Every row gives one point. The last column is the point's height on a tilted bowl or saddle (a function of degree 2), plus a little noise. Count its main directions that bend up, bend down and stay straight.
In the rows, zero is written as 128.

Points:
[[ 70  90 153 130]
 [134 120  94 161]
 [ 81 133 109 170]
 [165 115 136 131]
 [ 70  83 131 145]
 [122 176 162 171]
 [130 104  59 187]
 [106 100  97 164]
 [ 88 112 180 121]
 [136 151 123 160]
 [119 125  84 172]
 [114 123 109 158]
 [100  59 165 110]
 [151 104  67 173]
 [142 163 153 160]
 [154  99 162 112]
 [ 99 103 127 144]]
Directions: 1 up, 0 down, 2 straight

Points:
[[176 133 160 142 160]
 [155 194 138 152 180]
 [105  86 121 115 139]
 [ 63 101 131 127 148]
 [152 101 132 149 153]
 [ 92 164 124 133 140]
 [122 108  59 182 209]
 [ 78 141 115 115 133]
 [105  60  82 100 146]
 [152 177 136 122 163]
 [181 200 136  96 206]
 [143 173 113 107 150]
 [ 85 143 139 207 163]
 [102 120 112 136 140]
 [102 194 159 152 147]
 [129 127 177 122 127]
 [ 99  83  71 104 134]
 [101  87 118 112 137]
 [156 119 166  89 153]
 [119 118 131 127 134]
 [147 139 163 156 138]
 [136 154 130 157 153]]
Directions: 3 up, 1 down, 0 straight

Points (40 x 7):
[[131 156  91  62 175 133  72]
 [123 189  95 113  87 170  70]
 [ 93 114 134 109 138 108 128]
 [101 202 108  98 171 122 124]
 [102  55 147 143 129  79 105]
 [ 91 174 163 150 143 109 138]
 [105 188 164 163  76 112  92]
 [139 181 148  85 129 154  58]
 [121 151  91 112  90 170  94]
 [175 131  36 117 134 101 109]
 [124 136 182 108 149 183  66]
 [164 131 146 115 139 103 104]
 [151 133 128 157  87 140 131]
 [164 105 109 169 120 163 132]
 [166 141 100  96  99 153  98]
 [162 158 142 148 106 130 112]
 [ 89 106 123 156 118 144 123]
 [146 124 136 133 184 132  95]
 [ 95  79 126  94  99 136  93]
 [174 126 163 116 173 133  65]
 [136 144  67 174 133 106 115]
 [116 101 155 120 194 115 109]
 [116 122 148 156 113 158 125]
 [150  92 135 100 162 127  85]
 [ 79 190 141  42 126  88 109]
 [188 130 113 140 132 102 108]
 [121 174  79 132 170 135 107]
 [122 138 143 126 131 119 127]
 [164 116 126 173 227  75  46]
 [135 149 110 165 142 104 125]
 [147 172 158 148 115 155  90]
 [134 122 123 112 106 172 105]
 [145 133 151 160  21 143 111]
 [ 54  75 180 186 154 136 125]
 [116 109  77 108 108 113 115]
 [156 209 149 145 141 105  95]
 [ 94 152 165 130  96 125 114]
 [136 113 113 121  58 121 121]
 [137 135  94 129 100 115 130]
 [159 103  94  99 125 148 101]]
Directions: 1 up, 4 down, 1 straight

Points (38 x 7):
[[119  72 131  62 132 119  87]
 [101  86 145  94 103 132  96]
 [122  97 166 125 109 167 112]
 [ 85 127  92 162 131 158 127]
 [115 145 137 127 121 164 123]
 [164  80 204  55  95 134  68]
 [121 162  54 117 150  90 134]
 [126 112 143 106 110 140 113]
 [157 137 104 157 162 114 129]
 [132 122 124 119 145 119 128]
 [188 119 142 168 157 171 107]
 [ 96 155 180 105 107  75  65]
 [133 158 171 135 130 102 104]
 [108  55  76  90 141 155  97]
 [128 103 113 147 133 134 126]
 [183 113  64  91 167 114 110]
 [122 112 160 129  81 127  95]
 [ 82  29 145 138 161 136  84]
 [167 179 150 125 122 107  95]
 [133 150 110 123 123 134 127]
 [113 109  97 163 137 124 125]
 [147  84 102 126 123  91  97]
 [141 150 116 165 120 124 117]
 [174 107  86 121 147 126 117]
 [153 127 139 155 136 108 116]
 [196 120  58 116 153 160 107]
 [149  78 171 102 129 135 105]
 [111 120 142 143 143  58  90]
 [105 201 101 120 145  96 117]
 [114  85 115 154 169 135 129]
 [158  96 178 161 131 147 109]
 [ 93 157 122 120  87  72  67]
 [217 130 147  74  85 194  54]
 [110 160 199 145 118  65  60]
 [166 131 123 108 130 125 117]
 [190 103 149 101 122 123  97]
 [108 113  71 157  89  91  76]
 [115  79 125 192 181 102 102]]
Directions: 0 up, 5 down, 1 straight

Points (67 x 9):
[[116 144 119  89 186 112 206 136 176]
 [210 101 128 217  96 143 121 164  59]
 [189 123 102 142  95  84 104 102 107]
 [ 96 180 100 126 120  96 204 160 164]
 [116 146  80 123 126 125 130  96  93]
 [142 133 127 208 195 100 132  66  95]
 [ 96  77 122 109 112 159 167  90 124]
 [ 94 190 139 124 102  96 138 106  73]
 [134  67 150  97  64 149 155 131 123]
 [ 83  65 149 101 140  97 156 161 180]
 [206 108 137 132 160 117 122 162  83]
 [149 170 121 140 104 131  86 110 105]
 [131 160 171 148 144 147  73 106 138]
 [175 152 136 128 112 114 140 104  94]
 [ 95 129  79 113 112 139 140 157 111]
 [128 203 110 178  52 108 123 134 101]
 [122 136 154 172 124 144 155 170 145]
 [ 95 149 121 102 150 130 156 170 159]
 [115 188 141 133 172 142 133 128 111]
 [105  94  82 132  95  91 111 180 124]
 [104 107 103 128 166 120  80 142 149]
 [177 151 161 136 137 208 119 125 115]
 [ 79  45  78 168  97  93 125 139 112]
 [179 128 141 110 116 124 141 109 103]
 [118 102 126 105 185 135 133 119 144]
 [ 93 168 157  94 217 140 201 136 218]
 [125 134 142 134  98 174 169  59 103]
 [136  99 157 141 140 100 106  92 121]
 [107 105 100 138  72 134 128 197 112]
 [ 69 144 153 144  83 154 111 166 133]
 [141 104 124 118 130  96 119  71  84]
 [ 71 139 113 232 133 183 136 113 103]
 [162  78 133 117 171 107 166 122 107]
 [178 118  79 146 134  77  94 135 107]
 [ 90 125 139 162 171 164 171  95 156]
 [115 147 148 162 112 106 163 146 134]
 [ 71 135 191 114 136 155 124 160 212]
 [107 132 190 122 128  92 136  96 113]
 [149 144 168  75 170  74 131 136  94]
 [ 63 121 158 139 140 161 175 113 175]
 [101 117 100 197 151 114 151 149 173]
 [174 155 145 120  49 123 113  65 115]
 [215  94 146 142 146 111 109 169  81]
 [128 151 144 136 111  94 145 138 119]
 [108 175 106 164  84 134 112 114  94]
 [100  96 121 201 129 157 108 113 125]
 [129 127 106 131 120 125  74 168 127]
 [114 142 116 150 145 192 109 169 117]
 [ 82 154 108 128 133 114 105 151 136]
 [146  76 144 162 141 131 155  85  96]
 [ 45 135  95 188 105 121 115 179 173]
 [108 157  39 148 146 129 118 155 114]
 [124 131 105 129  81 133 132 107  98]
 [140 135 137 140 113 114 135  97 101]
 [104 147 136 117 119 143 108 110 116]
 [160 112 139 145 119 104 144 159 122]
 [140 155 150 125 185  74 139 108  95]
 [ 86  98 168 175 152 106 150 146 198]
 [137 157 121  96 150 142 194 100 128]
 [ 44 138  92 108 138 128 123 149 136]
 [107  92  76  93 129  73 133 169 108]
 [110 101 110  62 147 125 125 146 114]
 [165 127 178 156 151 136 131 111 109]
 [107  98 147 146 115 100  90  97 139]
 [ 85 165 165 124  59 103 132 153  98]
 [102  61  77 121 102 110 130 118  84]
 [161 149 172 120 158  99 133 159 124]]
Directions: 3 up, 4 down, 1 straight

Points (73 x 9):
[[160 146  98 128 117 113 140 120 122]
 [108  98 142 139 162 151 160 112  92]
 [113 145 115 155 138 163 126 131 109]
 [101 100 167 104 133 138 129  71  96]
 [ 99 143 133 105 158 104 112 102 103]
 [132 118 157 135 113 172 136 143 100]
 [130  33 136 124 135 145 171 145 109]
 [104 142 109  85 145 101 190  99  82]
 [ 72 133 147 127 154  91 165 198  51]
 [ 69 149 137 145 180 135  86  94  92]
 [159 145 122 147 151  76 145 105 121]
 [140 181 184 100 144 116 130 132 100]
 [117  93 115 131 164 122 120 134 104]
 [154 143  93  89 109 112 109 101 119]
 [103 135 133  88 148 106 167 119  91]
 [171 186 133  86 134 125 109  93 122]
 [114 144 135 136 140 119 156 174  94]
 [ 84 137  84 123 109 115 121 147 105]
 [129 178 166 150 124 121 130 119 126]
 [115  95  89  65 136  93 119 110  90]
 [183 138 129 151  92 173 177 158  81]
 [158 140 125 142 118 103 132  79 129]
 [122 136 121  51 143 137 141 131  85]
 [120  74 149 107 132 158 125 151 101]
 [124  94 125 114 113 108 166 101 113]
 [106 151 122 128 130 132  83 131 119]
 [125 131 113 120 131 193 112  91 100]
 [175 112 131 127 117 111 178 155  99]
 [103 118 178 143 136  90 126 132  96]
 [118 114 103 172 146 120 174  94  98]
 [116 164 142 130 135 158 103 151 107]
 [155  74 114  66 127 109 121 110  99]
 [112 142 114 125 153  65  85 122 108]
 [104 150 134  87 125 135  95  92 111]
 [134 132 147 132 124 149 117 159 105]
 [102 134 171 124  82 119 168 124 114]
 [151  68 118 176  70  85 109  94 100]
 [131 115  86 118 123 133 152 122 110]
 [126 127 136  94 147 128 121 115 106]
 [ 66 134 118  49 150 136 122 144  62]
 [114 139 149  99 134 153  92 127 104]
 [163 137 249  86 167 126 128 135  32]
 [135  73 138 154 102 108 104 165 102]
 [144  74  91 125 124 104 118 111 110]
 [148 112 124 150 149  79 174 135 100]
 [134 142 142 125 154  82 162  86 107]
 [176 124 124 152 138 137 135  91 118]
 [118 153 117 129 142 120 143  98 118]
 [163 142 108 146  79 133 130  76 123]
 [162 130  85 131 178 119 123 135 114]
 [148 111 154 126  52 116 147 146 119]
 [122  97 124 120  91 149 120 180 105]
 [121 125 111 123 179 134 121 117 106]
 [107  83 183  51  65 185 122 144 102]
 [166 122  79 106 133 100 191 104  90]
 [127  94 181 101 134 168 125  92  91]
 [162 127 150 114 123 151 149  63 103]
 [ 90  93  99 156 134  88 127 148  92]
 [ 81 126 131 154 111 142 125 140 101]
 [168 171 155 137 158 143 139  97 119]
 [111 140  79 120 137 104 123 160 103]
 [105 165 123 132 120  95  93 117 129]
 [112 119 148  91 198 166 104 134  68]
 [109 136 102  79 152 160 138 148  85]
 [142 160 142 170 126  76  83  90 143]
 [131 125 191 106  95  90  28 102  98]
 [107  95 112 145 183 103 134 119  95]
 [132 138 110 111 133 128 113 133 117]
 [130 176 136 192 143 114 111 157 121]
 [114 123 109 161 100 151 109 111 117]
 [ 74 143 160 124 124 132  63 202  54]
 [130 127  83 150 117 202 151 118  85]
 [ 71 147 137  96 142 106 107 178  71]]
Directions: 1 up, 6 down, 1 straight

Points:
[[108 145 133 147 142 108 177 130 139]
 [149 136 103 156 111 158 110 102 155]
 [115 126 120 202 187 136  78 111 175]
 [164 142 106 173 163  98 158 164 180]
 [107 122 172  82 139 100 133 175 145]
 [ 64 119 125 105 150 127  77 136 121]
 [ 91 111 131 128 114 117 152  49 125]
 [147 146 177  84 135  66  76 145 142]
 [185  97 140  51  77 124 164 204 232]
 [136 115 177 176 115 108 135  61 127]
 [160  64  44 175 116 123 117 104 176]
 [ 24 190 164 180 144 150  92 141 129]
 [141 144 123  95 124 122 162 168 161]
 [115 119 120  68  88 139 139 172 151]
 [124  90  99 138 127  88  75  55 141]
 [ 87 120 166 133 150 159 139 149 117]
 [177 140 139 144 129 102 140 106 142]
 [157 119 157 132 101 141 165  97 133]
 [167 155 118  80 116 107 131 122 142]
 [134 144  83 141 113 143 136 177 169]
 [112 115  82 134 139 127  70 102 151]
 [106 136 149  65 154 118 120 104 125]
 [120 123 150  96 169 149 141 119 127]
 [175 154 147 124  84 116  57 172 157]
 [142 159 147 151 129 183 129 116 150]
 [176 127  78 109 115 154 125 151 178]
 [ 78 159 143 103 103  79 111 108 104]
 [153  95  66 182 183 140 156 208 203]
 [120 158 151 120 163 142 165 159 152]
 [ 82 121 110  65  82 139 153 126 140]
 [129  98 117 142 112 124 109 165 139]
 [110  85 131 162 138 145 133 148 130]
 [168 175 145 126  75 104 153  80 131]
 [118 102 143 117 181 134 111 109 131]
 [132 148 157  85 134 182 163 135 138]
 [172 129 138 196 129 135 145 168 186]
 [ 78  93 137 120 145 119 107 159 118]
 [127  57 162  85 123  91 100 129 137]
 [128 107 128 130 129 161  67 114 138]
 [136 121 106 122 177  90 147 137 152]
 [154 121  86 175 186 135 166  86 170]
 [156 103 156 157 149 148 114  85 137]
 [163 167 109 130  62  51 144 133 148]
 [158 101 128  96  96 142 154 123 141]
 [175 154 133 107 104 140  98 170 164]
 [124 135 134 193  99 165  98 110 155]
 [121  89 155 166 107  86 115 159 134]
 [ 89 161 114 126 112 125  92 160 127]
 [124 114 141 161 123  88 107  66 122]
 [173 145 121 128 122 109 112 124 145]
 [156  41 147 138 106 109 133  86 143]
 [120 160 130 178 145  88 190 126 158]
 [ 99 157 109 111  99  51  86 129 115]
 [148 155  88 173 126 190 152  95 192]
 [ 97 117 155 138 100  90 153 149 127]
 [135  71  82 138 118 104  33 108 163]
 [177 130  79  93 175 199 119 158 215]
 [ 96  96 126 121  83 103 167 127 132]
 [ 89  77 107 138 133  62  57 154 127]
 [ 89 147 126 104 154 177 138 136 139]
 [178 172 159 176  96 177  82 136 181]
 [115 116  73 141  80 146 147 151 159]
 [154 158  78  93 176 150  92 173 209]
 [147 139 117 155 116 136 137 129 145]
 [133 168 145 158 165 115 120 124 146]
 [102 161 102  89 111 182 138 109 150]
 [ 71 156 127 156 180 112 130  96 142]
 [131 116  99  77 133 142  71 149 156]]
Directions: 5 up, 0 down, 3 straight
